Each row is a point. To make a cloud, some directions were put in groups of two or more. Within a group, all points are equally far from the middle, so they leave a hole (a ring in 2 directions, a hollow ball in 3). The other directions are filled evenly. Then the cloud was stretched, turned, moved and blurred a little. Count the holes, and give their numbers of directions, smallest first.

Cloud (14 x 2):
[[-0.11  0.19]
 [-0.36 -0.24]
 [ 0.38 -0.38]
 [-0.22 -0.03]
 [ 0.20 -0.35]
 [ 0.26  0.14]
 [ 0.43 -0.34]
 [ 0.54 -0.17]
 [-0.15  0.36]
 [-0.21  0.27]
 [-0.29 -0.61]
 [ 0.13 -0.60]
 [ 0.40  0.06]
 [-0.49 -0.22]]
Holes: 0

Cloud:
[[ 0.11 -0.04  0.40]
 [-0.21  0.20 -0.08]
 [ 0.24  0.24  0.34]
 [-0.20  0.21 -0.05]
 [ 0.03 -0.38  0.27]
 [-0.10  0.36 -0.23]
 [ 0.16 -0.32 -0.49]
 [-0.09  0.35 -0.02]
 [ 0.76 -0.12 -0.02]
 [ 0.52  0.31 -0.35]
 [ 0.43  0.48 -0.13]
 [ 0.31 -0.56  0.09]
 [ 0.18  0.23 -0.53]
 [-0.22 -0.30 -0.03]
 [ 0.44  0.49 -0.15]
 [ 0.48  0.47 -0.12]
 [ 0.06 -0.27  0.33]
 [ 0.30 -0.33  0.38]
 [ 0.61 -0.09 -0.39]
 [ 0.11 -0.38 -0.45]
 [ 0.44  0.21 -0.49]]
Holes: 1 (3)

Cloud:
[[-0.54  0.06  0.66  0.31]
 [ 0.17  0.20  0.18  0.47]
 [ 0.81  0.02  0.44 -0.06]
 [ 0.30  0.13  0.13 -0.28]
 [-0.27 -0.32  0.67  0.07]
 [-0.42 -0.71  0.15 -0.27]
 [ 0.21 -0.26  0.59  0.20]
 [-0.36  0.10 -0.14  0.16]
 [ 0.47  0.39 -0.15 -0.05]
 [-0.31 -0.41 -0.24  0.09]
 [-0.50  0.34  0.01  0.00]
 [-0.20 -0.23  0.67  0.19]
 [-0.09 -0.18  0.03  0.27]
 [ 0.64  0.18  0.14 -0.17]
 [-0.51  0.28  0.52  0.34]
 [-0.24  0.14  0.04 -0.41]
 [-0.11  0.57  0.58 -0.10]
 [ 0.26  0.35  0.17 -0.17]
 [ 0.27 -0.07  0.48 -0.25]
 [-0.09  0.04 -0.29  0.22]
 [-0.02  0.05  0.46 -0.35]
 [-0.03 -0.21  0.69  0.22]
 [-0.14  0.13 -0.55 -0.08]
 [ 0.11  0.21 -0.26 -0.25]
 [ 0.12 -0.34  0.39 -0.28]
 [ 0.62  0.42  0.22 -0.05]
 [-0.16 -0.03  0.07 -0.47]
 [ 0.06  0.16 -0.30 -0.29]
 [ 0.40 -0.29  0.54  0.01]]
Holes: 1 (2)

Cloud (27 x 4):
[[-0.32  0.03  0.40  0.47]
 [ 0.53 -0.35 -0.24 -0.06]
 [-0.55  0.23  0.38  0.18]
 [-0.34 -0.15  0.16 -0.20]
 [ 0.06 -0.47  0.47  0.56]
 [-0.61  0.15  0.29 -0.14]
 [ 0.36  0.03 -0.25  0.20]
 [-0.29  0.48  0.19 -0.18]
 [ 0.28 -0.58 -0.06  0.19]
 [ 0.32 -0.06 -0.01 -0.25]
 [ 0.21  0.16  0.00  0.25]
 [-0.51  0.30  0.54 -0.15]
 [ 0.22 -0.59  0.07  0.32]
 [-0.55  0.07  0.40 -0.15]
 [-0.14  0.31  0.26 -0.33]
 [-0.45  0.42  0.39  0.03]
 [-0.54  0.12 -0.01 -0.13]
 [-0.28  0.06 -0.33 -0.40]
 [ 0.44 -0.20  0.33  0.26]
 [ 0.40 -0.16  0.33  0.43]
 [-0.54  0.12  0.01 -0.10]
 [ 0.02  0.24 -0.50 -0.20]
 [-0.46  0.43  0.41  0.01]
 [-0.50  0.11 -0.09 -0.18]
 [ 0.07 -0.37  0.67  0.51]
 [-0.11  0.05 -0.41 -0.49]
 [-0.11  0.00 -0.38 -0.47]]
Holes: 2 (2, 2)

Cloud:
[[-0.22 -0.06 -0.23 -0.80 -0.36  0.48]
 [ 0.18 -0.51 -0.23  0.45 -0.04 -0.06]
 [ 0.04 -0.32 -0.19  0.44  0.36 -0.18]
 [-0.15 -0.59  0.12 -0.70 -0.22 -0.31]
 [ 0.01 -0.26 -0.42 -0.14 -0.18  0.01]
 [ 0.14 -0.31  0.36  0.15  0.02  0.29]
 [-0.31  0.13  0.29 -0.05 -0.27  0.10]
 [ 0.16 -0.21 -0.23 -0.07  0.08  0.46]
 [ 0.27  0.18  0.20 -0.42 -0.17 -0.20]
 [ 0.13 -0.29  0.34  0.24 -0.51 -0.47]
 [ 0.60  0.23  0.16 -0.63 -0.36  0.25]
 [-0.11 -0.19 -0.31 -0.36  0.27 -0.05]
 [-0.41 -0.41  0.43 -0.34 -0.28  0.10]
 [ 0.19  0.35 -0.13 -0.20 -0.33  0.21]
 [ 0.10 -0.07 -0.21 -0.45 -0.07 -0.34]
 [ 0.34 -0.14  0.09 -0.25  0.18  0.76]
 [ 0.23  0.07  0.14  0.26  0.03 -0.62]
 [ 0.45 -0.14  0.32 -0.56 -0.36 -0.45]
 [ 0.11 -0.54  0.01 -0.02  0.06  0.02]
 [ 0.18 -0.26 -0.04 -0.62  0.40  0.05]
 [-0.47 -0.32  0.43 -0.07 -0.02 -0.58]
 [-0.13 -0.27 -0.18  0.35 -0.06  0.52]
 [ 0.06 -0.33  0.02 -0.60 -0.09  0.58]
 [-0.59 -0.33  0.17  0.16 -0.49 -0.11]
 [-0.07  0.13  0.12 -0.05  0.25  0.64]
 [-0.19 -0.14  0.00  0.60  0.22 -0.20]
 [ 0.22 -0.17  0.82 -0.49 -0.15  0.07]
 [ 0.18  0.18 -0.15 -0.54  0.13  0.32]
 [ 0.04 -0.22  0.10 -0.35 -0.34  0.98]
 [ 0.21 -0.27  0.34 -0.21 -0.57 -0.25]
 [-0.30 -0.56 -0.25  0.01  0.02 -0.06]
 [-0.52 -0.46 -0.04  0.11 -0.64 -0.16]
 [ 0.97  0.30  0.25 -0.15  0.26  0.15]
 [ 0.32 -0.05 -0.26  0.08  0.26  0.14]
 [-0.06 -0.07 -0.51 -0.14 -0.19  0.39]
 [-0.10 -0.47 -0.09 -0.51 -0.27 -0.60]
 [-0.30  0.08 -0.16  0.12 -0.12 -0.56]
 [ 0.72  0.08 -0.14 -0.16 -0.03 -0.08]
 [ 0.29  0.08  0.23 -0.81 -0.53  0.30]
 [-0.33 -0.36  0.01  0.63  0.12 -0.24]
 [ 0.16 -0.48  0.18  0.36 -0.01  0.00]
 [ 0.48 -0.06  0.17 -0.17 -0.29 -0.68]
 [ 0.02 -0.01  0.29 -0.31 -0.26 -0.49]
 [ 0.11  0.01 -0.07 -0.61  0.37  0.28]
 [-0.35 -0.56 -0.28 -0.01  0.43 -0.45]
 [-0.47 -0.27 -0.50 -0.31 -0.41 -0.08]
 [ 0.43 -0.09  0.03 -0.06 -0.66 -0.12]
 [-0.12 -0.54  0.00  0.17  0.17 -0.08]
 [ 0.26 -0.12 -0.26 -0.01 -0.60 -0.09]
 [-0.11  0.10  0.18 -0.08  0.18 -0.28]]
Holes: 1 (3)

Cloud:
[[ 0.34 -0.17  0.56  0.08 -0.20 -0.17  0.36  0.47]
 [ 0.12  0.13 -0.67  0.30  0.16  0.50  0.13 -0.46]
 [ 0.11  0.31 -0.30  0.77  0.29  0.04  0.37 -0.30]
 [-0.08 -0.06 -0.15  0.07  0.40  0.44 -0.62 -0.12]
 [ 0.38 -0.27  0.26 -0.06  0.05  0.16 -0.22 -0.16]
 [ 0.52  0.18  0.69  0.32  0.45  0.28 -0.25  0.30]
 [-0.45  0.28 -0.45 -0.18 -0.27  0.07  0.41 -0.37]
 [-0.35 -0.28  0.32  0.25 -0.19 -0.09 -0.13 -0.15]
 [-0.10  0.41  0.18  0.38 -0.26  0.19  0.44  0.08]
 [-0.09  0.47  0.17 -0.32  0.35  0.22 -0.63 -0.29]
 [-0.27  0.28  0.20 -0.21  0.51 -0.10  0.32  0.30]
 [-0.50  0.31 -0.11  0.01  0.24 -0.01  0.18  0.43]
 [ 0.07  0.31  0.08  0.08  0.95  0.39  0.14  0.12]
 [ 0.18  0.55  0.36  0.03 -0.33 -0.03 -0.10 -0.48]
 [ 0.61 -0.12  0.52  0.19  0.03 -0.26  0.38  0.29]
 [-0.34  0.13  0.36 -0.13  0.31 -0.28  0.03 -0.14]
 [-0.41  0.08 -0.02  0.01 -0.28 -0.20 -0.32  0.31]
 [-0.52 -0.36 -0.35  0.03  0.16 -0.02  0.13  0.51]
 [ 0.47 -0.01 -0.57  0.09  0.41  0.10 -0.23  0.43]
 [-0.65  0.08  0.00 -0.17 -0.38  0.32 -0.27 -0.02]
 [ 0.24  0.24  0.86 -0.23  0.14  0.00 -0.23  0.33]
 [-0.41  0.09 -0.62 -0.56  0.40  0.29 -0.12  0.20]
 [-0.40 -0.28 -0.05  0.32 -0.31  0.16 -0.10 -0.05]
 [ 0.14 -0.57  0.30  0.22  0.32  0.17 -0.14  0.31]
 [ 0.03  0.11 -0.13  0.73  0.17  0.19  0.43 -0.29]
 [-0.42  0.00  0.57 -0.01 -0.02 -0.09 -0.39 -0.04]
 [ 0.47  0.08 -0.19  0.17  0.76  0.51  0.11 -0.20]
 [ 0.19 -0.19  0.44  0.49  0.59  0.11 -0.04  0.39]
 [-0.14 -0.18 -0.80 -0.22  0.28  0.34 -0.24  0.27]
 [ 0.06  0.09 -0.17  0.50  0.32  0.61  0.00 -0.18]
 [-0.13 -0.58 -0.06  0.17  0.52  0.07  0.35  0.26]
 [ 0.27  0.45 -0.35  0.32  0.72  0.21 -0.21 -0.36]
 [-0.31  0.05 -0.39  0.06  0.03  0.34 -0.57  0.02]
 [ 0.16  0.19 -0.42 -0.02 -0.40 -0.14  0.36 -0.28]
 [ 0.08  0.50  0.26 -0.38  0.17  0.44 -0.22 -0.48]
 [ 0.57  0.69 -0.28  0.56  0.21  0.06 -0.02 -0.28]
 [ 0.16  0.08 -0.58  0.26 -0.02  0.01 -0.22 -0.36]
 [-0.19  0.64  0.43  0.22 -0.06  0.24 -0.43  0.11]
 [ 0.11  0.10  0.09  0.02  0.24  0.65  0.18 -0.42]
 [ 0.20  0.28  0.09 -0.02  0.72  0.37  0.38  0.28]
 [-0.45 -0.17 -0.17 -0.64  0.13  0.35 -0.16  0.37]
 [ 0.28  0.50  0.28 -0.12  0.07  0.56 -0.20 -0.44]
 [ 0.19  0.61  0.30  0.75  0.22 -0.12  0.17 -0.16]
 [-0.28  0.11 -0.64  0.12  0.14  0.08  0.04 -0.58]
 [-0.11  0.00  0.30 -0.08 -0.49 -0.33  0.32  0.31]
 [ 0.24 -0.63  0.03  0.03  0.12  0.13  0.00  0.56]
 [-0.19  0.28 -0.46 -0.60  0.27  0.04 -0.03  0.07]
 [-0.04  0.87 -0.42  0.23  0.45  0.26 -0.06 -0.34]
 [-0.01  0.09 -0.56  0.33  0.06  0.52  0.28 -0.40]
 [ 0.08 -0.29 -0.34 -0.07  0.51 -0.32  0.15  0.15]
 [ 0.10 -0.16  0.06  0.41 -0.15 -0.15 -0.20 -0.24]
 [-0.06 -0.34 -0.41  0.29 -0.03  0.27  0.04  0.40]
 [ 0.19  0.14 -0.19 -0.56 -0.06  0.22  0.06  0.08]
 [ 0.03  0.45 -0.02  0.02  0.04  0.62  0.15 -0.55]
 [-0.14  0.20 -0.37  0.10 -0.12 -0.18 -0.36 -0.24]
 [ 0.12  0.42  0.28 -0.14  0.54  0.00 -0.56 -0.07]
 [-0.50  0.61  0.19 -0.11  0.27  0.32  0.07 -0.45]
 [-0.39  0.20 -0.17 -0.20  0.77  0.51 -0.37 -0.18]
 [ 0.08 -0.28 -0.18 -0.26  0.37 -0.17  0.03 -0.12]
 [ 0.15  0.39 -0.03 -0.42  0.43  0.42  0.22  0.19]
 [ 0.45 -0.43  0.19  0.29 -0.10 -0.25  0.35  0.50]
 [ 0.06  0.15 -0.83  0.37  0.25  0.43  0.21 -0.23]
 [ 0.01  0.32 -0.05  0.13  0.33 -0.05 -0.55 -0.25]
 [ 0.32  0.20 -0.02  0.13  0.56  0.15  0.63  0.25]
 [ 0.14 -0.12 -0.65 -0.34 -0.05  0.25  0.20 -0.03]
 [ 0.15  0.50 -0.27  0.39  0.58 -0.02 -0.17 -0.36]
 [ 0.12  0.57 -0.06  0.24  0.09  0.08 -0.51  0.28]
 [ 0.13  0.49  0.44  0.50 -0.18  0.30 -0.05  0.08]
 [ 0.00  0.80  0.13  0.34  0.06 -0.24 -0.19 -0.17]
 [-0.18  0.27  0.08  0.02  0.33  0.22 -0.06  0.67]
 [-0.22  0.10 -0.28 -0.44  0.83  0.25 -0.20 -0.06]
 [ 0.55  0.40  0.06  0.34  0.25  0.55 -0.26 -0.26]
 [-0.80  0.00 -0.17 -0.07 -0.24  0.32 -0.06 -0.16]]
Holes: 3 (2, 3, 3)

Cloud, 99 rows:
[[ 0.63  0.03  0.08 -0.06 -0.30 -0.29  0.16 -0.53 -0.47]
 [-0.15 -0.28 -0.51  0.15  0.36 -0.38 -0.16 -0.36 -0.25]
 [-0.26  0.07  0.08  0.08  0.16  0.39  0.78 -0.16 -0.01]
 [ 0.64 -0.31  0.36 -0.21 -0.34 -0.64 -0.03  0.14  0.18]
 [-0.30 -0.19  0.05  0.09  0.10  0.48  0.43 -0.56 -0.10]
 [-0.18  0.21 -0.45 -0.32  0.14 -0.07 -0.24  0.37 -0.41]
 [ 0.34  0.12 -0.10 -0.16 -0.25 -0.26 -0.18 -0.84 -0.45]
 [ 0.68  0.06  0.22 -0.63 -0.24  0.12 -0.53 -0.42  0.26]
 [ 0.32  0.15 -0.56  0.41  0.42 -0.58  0.20 -0.34  0.00]
 [ 0.17 -0.03 -0.45 -0.03 -0.07 -0.10 -0.26 -0.97  0.10]
 [ 0.01 -0.07 -0.35  0.04 -0.34  0.03  0.26  0.42 -0.10]
 [-0.07  0.70 -0.09  0.45  0.48  0.05  0.26  0.17  0.24]
 [-0.69  0.09 -0.56  0.16 -0.08  0.39  0.35 -0.18 -0.02]
 [ 0.65 -0.10 -0.78  0.22  0.37 -0.04 -0.28 -0.16 -0.23]
 [ 0.08 -0.37  0.11  0.46  0.14  0.17 -0.15  0.13  0.23]
 [ 0.16 -0.19  0.66  0.01  0.39  0.06 -0.46 -0.14 -0.18]
 [ 0.42 -0.30 -0.32  0.07 -0.46 -0.08  0.05  0.18  0.09]
 [ 0.02 -0.18  0.20  0.17  0.05 -0.42 -0.66 -0.03  0.00]
 [-0.12  0.37 -0.11  0.50  0.09 -0.40  0.14 -0.33  0.27]
 [-0.09  0.09 -0.56  0.26  0.21 -0.23 -0.43 -0.04 -0.57]
 [-0.20  0.02 -0.42 -0.38 -0.21 -0.07 -0.30  0.37 -0.22]
 [-0.27 -0.28  0.12  0.41 -0.18  0.11  0.23 -0.82 -0.35]
 [ 0.36 -0.17 -0.40 -0.33  0.35 -0.19 -0.21 -0.03 -0.17]
 [ 0.64 -0.10 -0.12 -0.51 -0.22  0.07 -0.83 -0.17  0.15]
 [ 0.14 -0.32 -0.37  0.71  0.12 -0.22  0.19 -0.14 -0.20]
 [ 0.00  0.29 -0.44  0.20 -0.22  0.10  0.48  0.09 -0.23]
 [-0.18  0.08 -0.58  0.64  0.31 -0.18  0.48  0.02 -0.05]
 [-0.27  0.34  0.54 -0.17 -0.33  0.47  0.29 -0.18 -0.21]
 [ 0.08  0.15 -0.56  0.28  0.38  0.39  0.07 -0.15 -0.62]
 [ 0.00 -0.29 -0.34 -0.13 -0.18 -0.49  0.31 -0.31  0.16]
 [-0.78  0.02 -0.02  0.28 -0.45  0.23  0.57 -0.13 -0.29]
 [-0.19 -0.35  0.38 -0.10  0.45 -0.08 -0.42  0.14 -0.14]
 [ 0.90 -0.20  0.40 -0.39  0.17  0.10 -0.37 -0.36  0.28]
 [ 0.08 -0.41  0.50 -0.26 -0.38  0.53 -0.34 -0.06 -0.09]
 [-0.61  0.20 -0.38  0.47 -0.16  0.06  0.10 -0.38 -0.18]
 [ 0.51 -0.27  0.03  0.20  0.09  0.54 -0.52 -0.40  0.09]
 [ 0.07 -0.17 -0.17 -0.12 -0.50  0.31 -0.25  0.15 -0.47]
 [-0.03 -0.62  0.68  0.33 -0.15  0.08 -0.23 -0.19  0.00]
 [ 0.28  0.56  0.16  0.30  0.18  0.34 -0.19  0.12 -0.04]
 [-0.28 -0.27  0.20  0.60  0.13  0.08 -0.35  0.21 -0.18]
 [ 0.17 -0.68  0.35  0.43  0.19 -0.12 -0.14 -0.18 -0.29]
 [ 0.31  0.11  0.15  0.58  0.09 -0.20 -0.35  0.22  0.04]
 [ 0.25  0.18  0.05  0.56  0.14  0.29 -0.42 -0.53 -0.08]
 [ 0.45 -0.60  0.62  0.17 -0.08 -0.57 -0.19 -0.23  0.33]
 [-0.35 -0.50  0.66  0.09  0.29  0.24 -0.21  0.12 -0.19]
 [ 0.11  0.33  0.25 -0.46  0.04  0.24  0.29 -0.27  0.13]
 [ 0.04 -0.08  0.31 -0.24  0.40  0.07 -0.55 -0.02  0.05]
 [-0.05  0.24  0.00  0.04  0.10 -0.49  0.66 -0.09  0.07]
 [-0.25  0.21 -0.53  0.26 -0.43 -0.28  0.10 -0.16 -0.26]
 [-0.21 -0.35 -0.31  0.23  0.09 -0.01 -0.02  0.43  0.17]
 [-0.20 -0.35 -0.47  0.27  0.06  0.21 -0.37 -0.06 -0.46]
 [-0.43 -0.24  0.13  0.30 -0.38 -0.02  0.13 -0.13 -0.70]
 [-0.24 -0.01  0.38  0.03  0.33 -0.39  0.15  0.69  0.52]
 [-0.15  0.18 -0.47  0.60 -0.06 -0.23  0.03 -0.60 -0.10]
 [ 0.07 -0.51  0.51  0.05 -0.29  0.43 -0.34 -0.30  0.02]
 [-0.05 -0.55  0.29  0.63 -0.06 -0.30  0.06 -0.11 -0.41]
 [ 0.28  0.07 -0.21 -0.22  0.02  0.17 -0.47 -0.69  0.27]
 [ 0.71  0.06 -0.91 -0.10 -0.08  0.12 -0.04 -0.29 -0.12]
 [-0.49  0.30 -0.54 -0.04 -0.38 -0.05  0.15 -0.12 -0.11]
 [-0.11 -0.14  0.14  0.43  0.05  0.41  0.00 -0.29  0.29]
 [ 0.09 -0.20  0.89  0.24 -0.07 -0.40 -0.22  0.11 -0.20]
 [ 0.47  0.31  0.00  0.49  0.36  0.35  0.19 -0.59 -0.17]
 [ 0.31 -0.03 -0.79  0.38  0.37 -0.24 -0.08 -0.75 -0.02]
 [-0.09 -0.11  0.48  0.63  0.27  0.00 -0.07  0.40 -0.28]
 [ 0.46  0.26 -0.02 -0.35  0.14  0.02  0.21 -0.44  0.38]
 [-0.39 -0.37  0.49  0.17 -0.21 -0.58 -0.01  0.13 -0.42]
 [-0.29 -0.21 -0.34  0.56  0.17 -0.57  0.00  0.25 -0.04]
 [ 0.17  0.43  0.13  0.48  0.37 -0.13 -0.19  0.23  0.24]
 [-0.28  0.06  0.28  0.32  0.48  0.71  0.12 -0.22 -0.05]
 [-0.43 -0.02  0.15  0.26 -0.24  0.13 -0.10  0.16  0.40]
 [ 0.06 -0.14 -0.04  0.17  0.09 -0.02 -0.23  0.04  0.57]
 [-0.36  0.15  0.75 -0.04 -0.46  0.19  0.45 -0.10  0.11]
 [ 0.18 -0.14  0.15  0.06  0.17  0.08 -0.10 -0.05 -0.75]
 [ 0.34  0.00  0.05  0.34  0.27 -0.24 -0.69 -0.20  0.12]
 [-0.41 -0.11  0.12  0.51 -0.19  0.16  0.24 -0.68 -0.41]
 [-0.37 -0.48  0.15  0.40 -0.18  0.14 -0.32  0.14 -0.26]
 [-0.49 -0.27 -0.06 -0.16 -0.20  0.37  0.46 -0.08 -0.37]
 [ 0.22  0.41 -0.29  0.48 -0.28  0.04 -0.10 -0.66 -0.25]
 [-0.08  0.41  0.39  0.01  0.73  0.05  0.28  0.03  0.20]
 [-0.11 -0.26  0.36  0.30  0.21  0.31 -0.40  0.14 -0.57]
 [-0.26 -0.34 -0.08  0.09 -0.09  0.19  0.54  0.30 -0.15]
 [ 0.14 -0.18  0.59 -0.01  0.27  0.34 -0.28 -0.50 -0.06]
 [ 0.25 -0.38 -0.01 -0.07 -0.77  0.06 -0.06 -0.27 -0.47]
 [-0.23  0.16  0.70  0.15  0.09 -0.59 -0.04  0.55  0.18]
 [ 0.39  0.04  0.44  0.23 -0.38  0.09  0.05  0.25  0.26]
 [-0.17 -0.24 -0.35  0.49  0.30 -0.18 -0.43  0.12 -0.31]
 [ 0.48 -0.31  0.13 -0.16  0.33 -0.17 -0.70 -0.19 -0.08]
 [ 0.35 -0.04  0.15 -0.13 -0.24 -0.36  0.30 -0.09 -0.35]
 [ 0.43  0.12 -0.36  0.26 -0.05 -0.78  0.27 -0.39  0.07]
 [ 0.17  0.01  0.32 -0.19  0.34 -0.24 -0.44  0.28 -0.38]
 [ 0.35 -0.12  0.52  0.05  0.27  0.01 -0.10  0.29 -0.40]
 [-0.13  0.04 -0.81  0.17  0.20  0.38 -0.12 -0.44 -0.43]
 [ 0.28 -0.03  0.06  0.01 -0.61  0.06 -0.65 -0.01  0.00]
 [-0.37 -0.35  0.00 -0.12 -0.02 -0.31 -0.11  0.47  0.32]
 [-0.04 -0.02  0.11  0.34 -0.17  0.12  0.05 -0.78 -0.65]
 [-0.28 -0.04 -0.06 -0.34  0.11  0.21  0.45 -0.27 -0.16]
 [ 0.17  0.12 -0.35  0.30  0.07  0.25 -0.07 -0.22 -0.77]
 [ 0.40  0.13 -0.65  0.31  0.25  0.17 -0.22 -0.25 -0.62]
 [ 0.48 -0.17  0.65 -0.40 -0.40  0.02 -0.22  0.16 -0.16]]
Holes: 3 (2, 2, 4)
